Each row of a before or after table is a point. The points were changed in one or more steps. Then noise was added and the rows were shuffled. The steps act on columns, c1 being the first. What was done? A step turns or swaps two columns, mirrors them in a line or flattens them onto one, adds a multiple of one to another, or multiplies or shifts one. Angles are multiples of 10 degrees, from the lower column toward the higher: turns from -170 to 170, lines from 10 to 170 but not 90. Use the fewest steps. Two steps may share a column if one is a turn and the other turns, adds or multiplies; they go together, in the order done. Otherwise the lowest column goes first.

Before (11 x 3):
[[-10   4 -10]
 [-35 -13 -12]
 [  7 -11   3]
 [ -1  -9   0]
 [ -1   8   1]
 [  5  20   8]
 [-10  -4   2]
 [-19   1  -2]
 [ -4   8 -14]
 [ -2  13   5]
 [-15  -6 -15]]
After, 11 rows:
[[-10 -13   5]
 [  0  39   4]
 [-18 -18  -8]
 [-36 -39   1]
 [  7  59   4]
 [  0  24   2]
 [ -1 -27   0]
 [  8 -33   0]
 [-20   3   6]
 [-12  13  -6]
 [ -8  25 -11]]
Steps: turn c1 and c3 by -20 degrees; multiply c2 by 3

Before:
[[-24  18  -4   5  15 -12 -18   5]
 [  6  -3 -29  27 -12 -10 -38   2]
 [ 27   4 -28  20  26  -5 -11 -26]
 [ 15   0 -30  15  31  -6   6  -2]
 [ -3 -22 -32 -31 -60  13 -40 -33]
 [-27  20  -2   5  -9  -2 -23 -26]
 [  5  -4  -5  -7  10 -28  -6   8]
 [ 24  -8 -13 -13  10  14 -19  -8]
 [  7 -23 -19  11  26  -9  -3  -9]
 [-10 -10 -18   9  42 -18 -10 -10]
 [ 18  -8 -34 -42 -45 -19 -28 -36]
 [ 23 -16   9   2  24 -14   7 -34]
 [ -7   3 -18  23  -2  -6  10   5]
 [ 39 -19  -6  11  19 -19  -5 -26]]
After, 14 rows:
[[ 21 -12  27 -39 -46 -22 -30 -36]
 [ 40 -20  15  13  19   3  -7 -23]
 [-26  20  10   8  16   0 -20   4]
 [ 24 -14   4   1  25  13   8 -35]
 [ 24  -9  -1 -15  12 -19 -18 -10]
 [  5  -2  19  28 -14 -23 -39   1]
 [ -9  -8  20   8  40  -9 -10 -11]
 [ 13   1  17  14  30 -23   8  -4]
 [ 26   5  19  23  25 -23 -12 -24]
 [  5 -18  15  13  26 -13  -5  -8]
 [ -3 -22   9 -31 -60 -29 -41 -35]
 [-27  20   4   3  -6  -2 -25 -25]
 [-10   2  15  23  -1 -15  11   6]
 [  6  -4  17  -8  10   6  -5   6]]
Steps: multiply c6 by 0.7; turn c3 and c6 by 120 degrees

Before, 12 rows:
[[-14  -5 -41  24  20  15  -8   1   8 -41  -6 -23   8  27]
 [-14  -9  -5  24  39  -1 -23 -12  15 -15  60  18  -2  23]
 [ 37  12 -11   4  17  43  10   9  12 -21  -4  -6 -21   1]
 [  6   8   3  43 -19  -3  -6  -4  -7   4  19  17 -50   4]
 [  7   4 -17  22  21  17 -24 -33 -11 -24 -19  -7  -3  -5]
 [-10  -8  22 -30  42  -3   2  -5  15 -10   6 -27 -44  42]
 [-14   2  -1  -5  30  26  -7  15   3  14  13 -43 -12  19]
 [ -8  -9 -26  -3   3 -14 -40   1 -11 -25   8 -27 -18  37]
 [  3   3  45  -2  25   0  20  13   0 -16  -6 -15  -5  16]
 [ 27 -21  -3   1   3  10  -6 -14  13  29   1 -26 -38   5]
 [-15 -21 -16 -24 -11  15   7 -25 -14  43  -6 -19  -9 -33]
 [-10 -24  19   5  21  47  11 -14  -9 -24 -11  18  14   4]]
After, 12 rows:
[[ -1  -9  15  -4   7 -15 -40 -21 -14  19  10  24 -18  38]
 [  1 -19  11 -26  -3  15   7  52  -8   9  -7  25  -7 -34]
 [  7   3   3  41 -16  -6  -5   6  20  -6  21  -6 -52   4]
 [-11   2 -28  -4  21  -1  21 -24 -13 -32  -5  11  -4  15]
 [-13   6 -12  -4  33  25  -9   8 -37  12  10  24 -12  15]
 [  3 -20   4   1  -4  12  -8  34 -26   2  -2   6 -38   5]
 [-12  -8  -2 -31  40  -1   0  -7 -28 -24   4   5 -43  46]
 [ -8  -6  34  27  21  15 -11 -36 -21  29  -5   9   8  27]
 [  1  14   2   4   7  43  10 -19 -11   7  -3  -2 -26   1]
 [ -6 -26   8   6  23  53  10 -19  19 -25 -10  -6  13   2]
 [-15  -8  16  21  35  -4 -23 -11   5  -4  60 -23  -2  25]
 [ -6   3  42  23  15  20 -23  -9   3  -5 -21  10  -2  -7]]
Steps: flatten c1 and c5 onto the line at 110 degrees; turn c8 and c10 by -110 degrees; turn c3 and c10 by -120 degrees; turn c9 and c12 by -130 degrees
